Each row of a before or after table is a point. The points were changed in one or more steps. Then noise was added and the rows were shuffled. The steps act on how far a point lies along the listed directions, d1 being the first. Name the steps. A step turns or swaps two directions, mirrors them in a line or flattens them onto one, adds a multiple of one to another, or multiplies one. Angles are multiples of 10 degrees, from the lower direction toward the higher: turns from -170 to 170, lines from 10 to 170 but not 90. Use the fewest steps. Two steps may share a direction if one is a turn and the other turns, adds or multiplies; they go together, in the order done. Otherwise the lowest direction goes first.
(in the rows, 128 means zero)

Directions:
(1): [93 88]
(2): [ 88 163]
Before (12 x 2)
[[ 97 100]
 [114 131]
 [157  47]
 [127  59]
 [130 183]
 [142 104]
 [ 83 132]
 [157  57]
 [149 102]
 [108 159]
 [ 64 118]
 [147 154]]
After (12 x 2)
[[102  62]
 [122 173]
 [133 100]
 [ 62 140]
 [116 131]
 [132  53]
 [132  54]
 [146  93]
 [160 144]
 [ 95 149]
 [ 94 114]
 [148 180]]
Steps: turn d1 and d2 by 20 degrees

Directions:
(1): [ 71 142 100]
(2): [123  67 106]
(3): [ 97 111 182]
Before (9 x 3)
[[168  72 181]
 [ 69 102 219]
 [116  95 116]
 [103 116  71]
 [116 120  91]
 [116 110 192]
 [134 130 103]
 [138 106 118]
 [170  42 180]]
After (9 x 3)
[[ 97 168 229]
 [ 96  94 186]
 [114 102 139]
 [107 150 182]
 [126  87 101]
 [105 111 174]
 [127 102 120]
 [128 106 107]
 [123 107 123]]
Steps: multiply d1 by 0; turn d2 and d3 by 40 degrees

Directions:
(1): [100  90  73 144]
(2): [101  96 175 168]
Before (12 x 4)
[[172 186 172 110]
 [145 120 196 130]
 [144 137  16  90]
 [131 131  18  92]
 [ 86  97  92 156]
 [160 157  50 115]
 [174 173 134  90]
 [143 135 159 128]
 [184 153 138  92]
 [113 102 137 132]
 [132 120 136 131]
 [128 124 109 127]]
After (12 x 4)
[[124 100 181 144]
 [162 177 207 130]
 [131 124 135 127]
 [176 180  77 101]
 [129 128 115 118]
 [181 173  57  62]
 [106 106 120 117]
 [179 169 163 114]
 [ 99 107  64 140]
 [181 146 161 109]
 [132 121 159 134]
 [166 168  49  71]]
Steps: turn d1 and d2 by -30 degrees

Directions:
(1): [161  66 145 130  78 103]
(2): [105  73  80 128 141 177]
Before (10 x 6)
[[164  89 170 137  70  82]
 [132 102 134 129  99 116]
 [163  90 139 155  87 102]
 [149 159 150 151 136 112]
 [157 123 162 138  88  96]
 [168  88 121 116  72 112]
 [156  99 137 129 113  84]
 [ 59 239 107 124 233 138]
 [149  92 123 143 110 104]
 [140  81 174 136  72  89]]
After (10 x 6)
[[128  95 126 128 102 123]
 [145  88 117 143 112 111]
 [113  40 128 136  92 138]
 [161  77 108 115  77 127]
 [138  72 107 130 127 117]
 [ 65 248 119 124 227 125]
 [149  68 114 154 100 129]
 [131  36 110 137  97 145]
 [124  74 105 137 113 157]
 [124 121 106 150 155 159]]
Steps: mirror d1 and d2 in the line at 10 degrees

Directions:
(1): [170  75 100 181 108 139  86 102]
(2): [109  77 101  63 172 148  99 117]
(3): [ 62  74 160 145  96  98 121 153]
Before (8 x 8)
[[144 127 153 190  87 109 128 114]
 [105 155 160 160  93 143 129 159]
 [119 118  87  53 163 149 118 151]
 [121 113 129 218 116 121 122 106]
 [140  86 145 177 101 125 128 128]
 [160 119  73  17 195 192 123 108]
 [128  85  94  36 176 150  73 127]
 [109  81 130  38 195 153  96 144]]
After (8 x 8)
[[ 88 154 146 173 126 120 159 126]
 [161  90  65 129 122 152  89 131]
 [116 109 163 153 110 114 148 149]
 [239 127  83 174 115 181 112  95]
 [100 160 172 129 115 100 157 131]
 [164  41 110 130 150 156  56 116]
 [ 81 142 148  92 131 151 119 163]
 [189  76  93 158 111 139  60 114]]
Steps: turn d1 and d2 by -70 degrees; add 1 times d3 to d2

Directions:
(1): [121  83 121 134 165  99 179  60  97]
(2): [ 73  57  91 120  94 122 104 159 108]
(3): [ 75 186 145 151  99  76 123 118  85]
(4): [ 87 115 199 143 139 193 149 139 107]
(5): [103 111 144 177  98 121 119  88 208]
Before (14 x 9)
[[122 196 125 139 106  57  82 150 136]
 [126 147  69 112  78  84  99 152 137]
 [167 141  71  76 130 107 106 173  52]
 [105 130  89 117  89 138 100 186 106]
 [ 61 111 140 179  89  71  89  97 206]
 [124 188 166 156  79 130 145  81 177]
 [110 176 140 166  74  88  84 107 207]
 [162 115 102 115  99  91  92  96 150]
 [140  68  80  84 167 121 150 139  69]
 [108 179 129 152  78  92  73 121 193]
 [158  97  92  70 164 105 122 161  42]
 [160 174 103 117 117 128  87 149 175]
 [ 89 111 121 147 106 112 136 133 130]
 [159 142  80  92 159  85 143 125  60]]
After (14 x 9)
[[ 99  93 181 134  98 153 109 117 112]
 [128  91 105 134 121 128 135 128 159]
 [117 120 183 155 106 185 106 123 227]
 [ 98  87 140 112 106 195 121 178 133]
 [106  64 150 162 124 143 106 107 239]
 [129 110 124  88 142 176 122 193  43]
 [123 101 139 103 172 158 161 145  49]
 [ 93 165 165 134 107 170  99 164 141]
 [150 164 164 141  98 164 153  80 203]
 [145 111 182 125 159 192 105 175 169]
 [113 118 177 147 109 188  95 138 208]
 [128 108  89 110 104 164 103 187 127]
 [126  95 116  77 158 118 123 166  23]
 [ 97  89  93  98 143 102 145 135  39]]
Steps: turn d2 and d3 by -160 degrees; turn d2 and d4 by 160 degrees

Directions:
(1): [181  97 148 142 151 196 158  76  85 147 126]
(2): [168 138  83 118 146  70 151  66 135  87 169]
Before (10 x 11)
[[148 114 128 145 160 170 133  86 112 119 114]
 [ 85 149 105 105 123  91  95 181 133 123 141]
 [167  97 166 116 157 249 164  93  72 165 106]
 [132 129 128 121 136 100 130 125 133 133 171]
 [187 123 115 126 161 136 170  53 114 108 162]
 [156 136 107 123 143  91 152  77 136  84 157]
 [100 163 108 117 105  49 115 151 151  99 141]
 [136 102 179 154 144 219 134 121  85 164 105]
 [140 134 161 146 134 158 124 122 116 155 122]
 [116 146  97 112 136  78 128 119 165  81 136]]
After (10 x 11)
[[181 111 131 142 165 173 161  53  90 127 144]
 [205 117 101 102 176 164 184  25  91 112 159]
 [ 74 148 149 130  92 110  95 194 139 133 108]
 [ 82 127 138 116 118 156  93 192 112 154 118]
 [ 78 143 120 116 116  99 109 169 168 105 107]
 [149 154  91 112 143  64 146  86 151  83 171]
 [114 126 132 122 126 106 122 146 145 141 159]
 [108 156 106 120 123  63 122 128 166  83 143]
 [151 129  99 131 152 119 140  74 128  94 132]
 [160 135 144 141 139 139 134  94 115 140 146]]
Steps: turn d1 and d2 by 60 degrees

Directions:
(1): [145  66 118 163 119  77 132 166 124 169 201 124]
(2): [123 133 172 146 155  91 184  65  82 164 114  88]
Before (8 x 12)
[[149 113 134 150 136 100 156 106 104 158 123 105]
 [147 117 115 134 108 125 107 186 137 134 145 137]
 [ 96 193 180 127 158 111 169  30  79 146  39  97]
 [129 150  80  89  85 207  83 175 171  56  81 164]
 [119 128 128 171 148  95 180 107 111 183 166  99]
 [ 97 210 184 110 170 144 169  28  97 113  45  90]
 [125 151 125 115 119 150 132 137 156 102  99 132]
 [135 100  98 155  92 119  97 187 163 115 178 166]]
After (8 x 12)
[[112 187 136 115 115 167 120 111 151  81  68 155]
 [154 123 135 150 139 103 157 106 105 158 119 104]
 [134  55 128 184 117  23 133 161 106 207 211 121]
 [147  53 124 183 120  47 122 183 126 185 243 113]
 [112 156 140 160 153 112 186  85 110 176 136  89]
 [140 168 139 112 129 162 122 135 124 110  82 130]
 [142 120  73  98  72 186  75 202 172  68 123 172]
 [140 114 117 128 115 139 128 168 164 117 140 136]]
Steps: mirror d1 and d2 in the line at 70 degrees
